Every row gives one point. To make a cloud, some directions were put in groups of two or more. Within a group, all points are equally far from the middle, so they leave a hole (a ring in 2 directions, a hollow ball in 3). The other directions are filled evenly. Then the cloud was stretched, turned, moved and blurred a little. How many holes are there, and how many directions does each take, smallest first?
In the rows, zero is written as 100.

Cloud:
133  137  117
78  127  73
145  123  61
55  98  106
109  141  113
122  57  62
99  133  125
156  71  93
145  135  79
150  120  123
101  96  43
54  98  92
77  124  121
113  140  118
124  141  114
67  65  72
64  66  115
64  64  78
143  66  67
134  144  98
Holes: 1 (3)

Cloud, 29 rows:
154  130  106  108
91  80  137  122
147  75  39  89
121  121  51  137
63  89  108  120
151  75  125  106
122  66  38  109
71  111  137  111
70  80  69  78
96  142  54  121
142  62  118  81
134  56  94  71
84  147  96  118
59  109  66  87
99  74  118  134
147  133  105  118
128  108  22  110
158  121  106  114
101  117  141  67
77  112  145  105
169  87  100  92
124  79  114  138
110  76  148  104
56  107  104  114
59  107  67  88
171  103  94  90
99  134  33  99
123  95  40  134
113  74  143  114
Holes: 2 (2, 2)

Cloud:
111  73  117  82  45  116
57  82  121  60  127  121
88  165  86  119  92  111
51  82  75  51  95  106
135  111  94  77  62  51
145  138  100  53  70  89
171  106  109  80  69  88
67  70  123  65  150  106
60  128  64  113  106  139
138  76  72  94  138  121
43  70  82  139  123  97
119  92  89  100  134  149
21  67  101  100  119  68
45  93  96  109  141  134
29  120  82  88  142  70
133  121  58  51  104  96
68  86  154  116  98  94
49  105  106  148  87  90
97  38  73  69  101  111
140  62  96  66  107  53
45  58  78  71  93  72
150  79  109  128  87  107
64  54  127  91  79  75
127  58  101  109  55  111
92  88  106  66  134  29
116  62  91  126  142  97
58  130  102  144  81  88
99  146  144  88  106  59
145  143  81  77  59  97
105  107  105  120  90  158
84  106  72  143  62  92
127  70  98  37  127  98
149  99  66  76  131  113
100  145  112  132  105  62
137  93  66  97  144  94
66  95  123  92  151  131
88  99  108  108  162  46
91  119  61  112  148  73
74  112  102  77  166  52
98  148  141  81  103  59
158  127  95  91  110  134
80  117  73  140  106  59
121  51  72  66  110  128
90  97  108  108  166  53
72  99  154  116  99  113
142  70  76  51  125  85
157  121  114  110  97  129
92  112  145  75  142  117
47  116  76  113  148  58
124  47  79  59  115  116
133  115  133  132  112  96
154  141  107  110  101  113
98  121  122  47  148  83
62  87  84  77  85  37
Holes: 3 (2, 2, 2)

Cloud, 54 rows:
80  67  51  85  109  137
61  118  82  45  114  127
116  53  121  47  92  104
86  52  38  92  89  109
108  95  59  144  125  111
123  98  123  113  132  58
117  29  71  105  116  118
75  143  113  111  135  94
126  133  126  149  57  94
108  56  97  124  120  141
53  40  65  81  102  99
109  128  111  151  81  137
152  88  100  59  99  89
127  162  144  114  97  122
123  131  160  102  116  127
111  77  120  78  81  158
72  165  107  122  114  107
41  96  101  109  76  114
118  48  107  101  93  146
122  139  100  158  65  111
132  142  65  77  84  119
110  103  69  134  139  63
102  151  93  116  53  55
115  159  105  149  58  91
144  152  113  102  117  94
60  68  53  84  92  127
129  115  55  142  118  77
79  38  84  85  70  96
81  142  90  60  95  62
79  79  100  134  143  93
74  73  62  151  85  59
151  115  138  117  98  76
101  63  114  69  141  148
85  94  50  145  87  41
154  138  133  95  110  101
48  122  44  120  100  76
96  82  109  128  130  144
89  88  40  96  54  99
124  77  140  144  81  91
113  61  108  73  156  124
101  82  84  38  116  70
108  105  163  109  116  92
51  132  41  89  84  95
115  146  125  147  66  122
97  63  86  163  101  82
104  69  79  134  149  100
129  108  83  74  51  109
54  114  62  68  123  68
77  128  71  63  108  54
137  91  75  82  148  90
55  90  119  117  128  95
68  100  143  84  76  94
76  89  58  73  120  143
95  135  40  70  75  91
Holes: 2 (2, 4)

Cloud:
111  117  123  62  61  118  24  73
105  47  81  105  92  91  97  66
103  99  74  121  137  110  93  145
122  149  130  90  87  136  66  124
131  80  81  20  75  139  93  100
123  56  103  122  101  84  41  113
130  73  90  73  26  100  75  100
106  130  50  80  79  100  87  114
109  121  81  147  105  134  105  76
77  87  115  111  142  131  77  77
65  111  108  90  58  89  61  68
117  98  67  149  101  43  30  108
146  68  93  56  36  115  98  85
85  93  139  131  110  88  85  77
130  61  120  102  50  128  91  48
86  110  109  92  135  138  101  129
118  94  101  157  122  62  92  83
87  32  66  86  80  127  96  99
85  93  110  172  106  83  53  99
46  89  52  114  107  126  59  86
85  99  84  82  54  117  50  136
83  105  78  53  112  93  57  77
121  133  74  38  101  133  57  93
131  114  54  113  95  124  12  102
131  164  120  83  75  99  71  123
151  77  127  110  102  122  91  56
102  27  94  35  111  117  98  76
81  96  70  98  157  153  109  121
115  90  127  106  115  128  90  60
62  130  77  68  102  120  41  135
76  121  103  107  131  114  93  139
97  108  56  80  69  121  62  129
130  85  52  94  59  126  47  135
112  30  114  56  49  168  69  69
117  86  103  102  96  162  117  108
75  94  79  39  98  108  55  140
92  146  125  137  116  93  70  100
128  56  63  124  56  145  114  98
146  63  130  92  81  118  53  113
60  126  100  108  138  123  73  142
120  103  67  47  79  111  112  103
90  30  107  116  89  140  94  93
73  35  61  108  78  84  74  86
89  112  105  29  70  137  54  124
140  70  95  146  68  59  50  117
49  137  105  66  85  82  53  89
103  90  106  81  75  169  28  142
112  103  57  87  95  126  55  75
82  84  99  86  96  99  5  99
144  80  98  132  87  96  18  98
148  157  129  116  96  75  62  88
140  116  116  81  116  133  98  123
104  54  163  69  105  133  49  95
143  128  122  120  103  126  105  59
127  165  134  128  94  116  86  98
33  119  64  108  111  118  99  96
84  62  60  117  53  59  53  131
99  51  130  126  88  108  92  95
106  89  99  98  17  115  49  124
143  40  116  118  108  141  61  88
87  144  115  108  127  95  122  120
133  55  88  77  77  90  33  118
132  71  149  87  82  125  101  100
152  54  113  136  94  130  78  72
99  68  129  138  63  129  64  126
128  151  71  81  66  104  88  86
96  107  46  110  97  81  40  93
61  45  130  90  71  110  107  78
87  43  114  82  75  125  111  85
106  50  68  94  47  80  74  97
117  138  75  83  71  119  60  84
64  67  82  46  72  122  52  129
125  64  94  79  51  108  53  63
98  32  106  148  70  142  84  84
141  34  80  102  54  136  95  75
99  49  52  99  59  69  71  109
120  101  135  98  116  86  44  90
120  78  100  99  122  96  93  133
Holes: 2 (2, 2)
